Each row of a before or after table is a point. One or more steps were done to the points. Then noise was added and the rows were shuffled. The steps act on columns, c1 being the first. Write out the steps. A step turns or swaps two columns, mirrors them in a line or flattens them onto one, adds a multiple of one to another, or multiplies or shifts one. Angles are multiples of 10 degrees, from the lower column toward the higher: turns from -170 to 170, lines from 10 to 170 but not 90. Use the fewest steps. Two steps may share a column if one is a turn and the other turns, adds or multiplies; they go together, in the order done. Otherwise the lowest column goes first.

Before (12 x 2):
array([[-55,   3],
       [-52,  19],
       [ 33, -47],
       [-53,  49],
       [-20, -41],
       [ 31, -49],
       [ 41, -31],
       [ 34, -26],
       [-32,  20],
       [-46,  50],
       [ 19, -24],
       [-37, -48]])
After (12 x 2):
array([[-11, -76],
       [-42, -40],
       [ -5, -66],
       [-42,  19],
       [ -9, -37],
       [ -8,  56],
       [-55,  15],
       [ 10,  44],
       [ -6,  55],
       [  0,  24],
       [-32, -46],
       [  7,  54]])
Steps: mirror c1 and c2 in the line at 20 degrees

Before (11 x 6):
array([[ 19,  35,  -4,  25,   2, -53],
       [ 62,  10, -32, -18,   1,  81],
       [-39,  81,  -7,  19,  39,  -9],
       [ 72,  27, -55, -64, -38,  48],
       [ 49, -48, -56, -25, -55,  69],
       [ 43, -22,   5,  20,  21, -12],
       [-49,  33,  19,   7,  33, -24],
       [ 40, -17, -48,  23,  15,  19],
       [ 15,  20, -15,  66, -25, -15],
       [-40,  59,  49,  18,  20, -23],
       [-30,  30, -25,  29,  23, -68]])
After (11 x 6):
array([[-51, -46,   4,   6,  -5, -30],
       [-39, -88,  -8,  17,  20,  -4],
       [ 13,   1, -22,  65,  33,  -3],
       [ 44,   1,  -1,  21, -31, -13],
       [ 64,  -8,  13, -19,   7,  87],
       [ 69,   5, -22, -62,  45,  69],
       [-41, -56,  28,  19,  23, -45],
       [ 41,   2, -32,  25, -21,  43],
       [ 49,  71, -12, -24,  10,  87],
       [ 17, -28, -29,  26,  23, -42],
       [-31, -35, -55,  29,   3, -46]])
Steps: turn c2 and c5 by 140 degrees; turn c3 and c6 by -30 degrees

Before (9 x 12):
array([[ 40,  21, -20, -22,  40, -35,  23,  75, -22,  29, -14,  28],
       [ 23,  13,  60,  25, -49,  31,  25, -17, -31,   0,  21,  41],
       [ -2,  34, -25,  24,  43, -45, -27,   1,  22, -21,  -9,  24],
       [-34,  29,  -4, -12,  31, -33,  50, -24, -66,  -5, -13,  18],
       [-37, -43,  -5,  30, -48,  19,   7, -31, -16, -31,  -7,  51],
       [ 13, -43, -32,  42, -94, -51, -16, -35,   0,  35, -13,   4],
       [-31,   2,   7,  34,  48, -44, -24,  -9,  13,  42,   7,  34],
       [ 41,  34, -23,  20,  21,  79,  51,  51,  -3,  -8,  36,  26],
       [ 34,  31, -10, -46,  39,  -5,  22,  -2,   0, -14,  53,  29]])
After (9 x 12):
array([[-29,  38, -10,  -2, -53, -20,  10,  43, -16, -27, -19, -40],
       [ 28, -38, -19,   2,  45, -16,  20,  27,   0,  -9,  43,  -7],
       [ 37, -57, -49,   1,  28, -66,  52,  28,   0, -11, -24,  42],
       [-39,   7,  16,  -2,  46,  28, -21,  32,   8,  41,  34, -16],
       [-43, -21,  -7,   3,  27,  41,  46,  14, -67,  -6,   9, -30],
       [-10, -19, -49,   4,  43,  52, -27,  25,  23, -23,  20,  -1],
       [ 26,  54, -64,   0, -90,  27, -15,  -4,   3,  35,  23, -38],
       [ 33, -24, 121,  -3, -45, -30,  26,  39, -31,   0,  -7, -24],
       [ 38,  -8, -36,  -4,  45,  42,  26,  33, -24,  31,  14,  71]])
Steps: turn c1 and c5 by 10 degrees; turn c6 and c11 by -40 degrees; turn c2 and c6 by 160 degrees; multiply c3 by 2; multiply c4 by 0; mirror c8 and c12 in the line at 40 degrees
